Each row of a before or after table is a point. One or more steps were done to the points. Then noise was added and the rows were shuffled. The steps act on columns, c1 being the first. Write out the steps. A step turns or swaps two columns, mirrors them in a line or flattens them onto one, adds a multiple of one to another, or multiplies or shifts one. Angles are multiples of 10 degrees, from the lower column toward the higher: turns from -170 to 170, lines from 10 to 170 but not 90. Use the fewest steps. Two steps may share a column if one is a turn and the other turns, adds or multiplies; they go together, in the order done. Otherwise the lowest column goes first.
In the rows, zero is written as 128.

Before:
[[126 137]
 [117 144]
 [114 133]
 [130 147]
 [167 109]
 [143 108]
 [104 149]
 [131 120]
 [149 112]
 [ 90 146]
 [168 108]
 [157  90]]
After:
[[129 180]
 [127  80]
 [128 108]
 [126 151]
 [129 169]
 [129 177]
 [127  89]
 [128 139]
 [126  77]
 [128  34]
 [126 172]
 [129  79]]
Steps: multiply c1 by 0; multiply c2 by 2.5

Before, 8 rows:
[[134 112 154]
 [154 107 128]
 [119 123 139]
 [153 139 119]
 [105 149 116]
 [ 96 157 129]
 [102 133 121]
 [105 153 117]]
After:
[[190 122 114]
 [ 46 141  99]
 [193 118 147]
 [ 72 123 104]
 [ 64 120 119]
 [ 72 126 100]
 [144 153 152]
 [107 139 137]]
Steps: multiply c1 by 2.5; turn c2 and c3 by -70 degrees; multiply c2 by 1.3

Before, 14 rows:
[[129 131 154 120 145 156]
 [166 109  93 152 145 135]
 [119 117 145 120  90 156]
 [ 97 119 127 165 128  78]
 [ 84 107  94 157 141 166]
 [ 97  81 111 133 122 194]
 [104 115 202 161 132 148]
 [ 93  92  74 172 111 129]
 [103 138 120 176 115 166]
 [128  73 141 133 112  60]
 [132 120 127 130 163 106]
 [128 137 103 125 195  96]
 [123 151  88 153 181 107]
 [151 142  91 172  83 147]]
After:
[[ 83 106 129 156 142 164]
 [125  74 128 134 114  61]
 [ 96  81 128 134 121 196]
 [152 145 127 174  83 145]
 [104 116 127 163 130 148]
 [ 97 118 128 165 129  79]
 [102 138 127 174 113 164]
 [120 116 127 120  88 155]
 [127 137 127 126 193  94]
 [ 95  93 129 173 110 131]
 [166 111 130 154 146 135]
 [124 152 127 154 180 109]
 [130 131 129 120 145 154]
 [132 120 128 132 162 105]]
Steps: multiply c3 by 0

Before:
[[180 140 193 156  74 126 108 145]
 [131 147 134 143 110 103 156 101]
 [178 136 196  94 106 119 112 111]
 [124 102 150 104 104 158 115 117]
 [119 142 127  75 107 164 187 118]
 [136 168 155 150  92 158 162 174]
 [111 144 128 107 126 121 147  95]
 [131 113 177 146 139 127 158 117]
 [131 126 146  93 146  98 101 114]
 [139  92 161 145  83 130 141  95]
 [186 170 116  93 136 142 126 174]
 [132 117 141 110 110  98 173 160]
 [ 99  92 147 169  85  93  98 167]]
After (13 x 8):
[[127 114 178 147 137 135 160 117]
 [182 172 120  96 144 121 127 173]
 [130 145 132 146 100 132 152  97]
 [120 101 150 104 128  87 116 113]
 [116 139 126  73 142  89 187 120]
 [134 126 145  90 121 161 100 114]
 [ 99  92 147 168  74 128  98 171]
 [138  91 160 145  94  98 142  91]
 [113 146 127 107 123 130 142  99]
 [136 166 158 148 122  82 157 171]
 [132 117 142 111  96 141 170 160]
 [176 136 194  94 107 123 113 111]
 [179 140 190 157  84  96 106 143]]
Steps: mirror c5 and c6 in the line at 20 degrees

Before, 10 rows:
[[117 106 148 184 144 155 173 158 116 116 127]
 [110  94 172 180 144 189 171 106 114 110 173]
 [157 125 119 117 149  93  97 159 122 132 131]
 [140 130  69 130 157 113 159 151 177 103 130]
 [142 132 104 125 138 142 142 146  92 118 123]
 [180 113  91 130 113 100 146 150 163  90 128]
 [122 134 113 214 156 145 171  94 133  97 135]
 [147  98 173  97 167 140 142 147  89 131  83]
 [145  78 163 112 140 174  94 150  94 154  92]
 [171 133 139 110 128 133 124 150 128 165 117]]
After:
[[178 112  96 129 113  98 154 148 161 102 124]
 [155 125 111 116 153  93  97 161 122 129 126]
 [109  94 179 181 144 189 163 106 112  79 138]
 [145  78 156 110 142 174  89 150  94 171  99]
 [116 107 155 185 147 159 168 159 113 121 111]
 [170 130 139 106 128 132 121 146 128 162 151]
 [140 129 105 126 142 140 144 146  94 125  92]
 [123 133 119 212 157 146 173  97 131 105 113]
 [137 130  75 130 157 114 170 150 176 109 143]
 [150  97 174  97 166 142 138 146  92 162  73]]
Steps: turn c3 and c7 by -10 degrees; turn c10 and c11 by 50 degrees; add 0.7 times c9 to c11
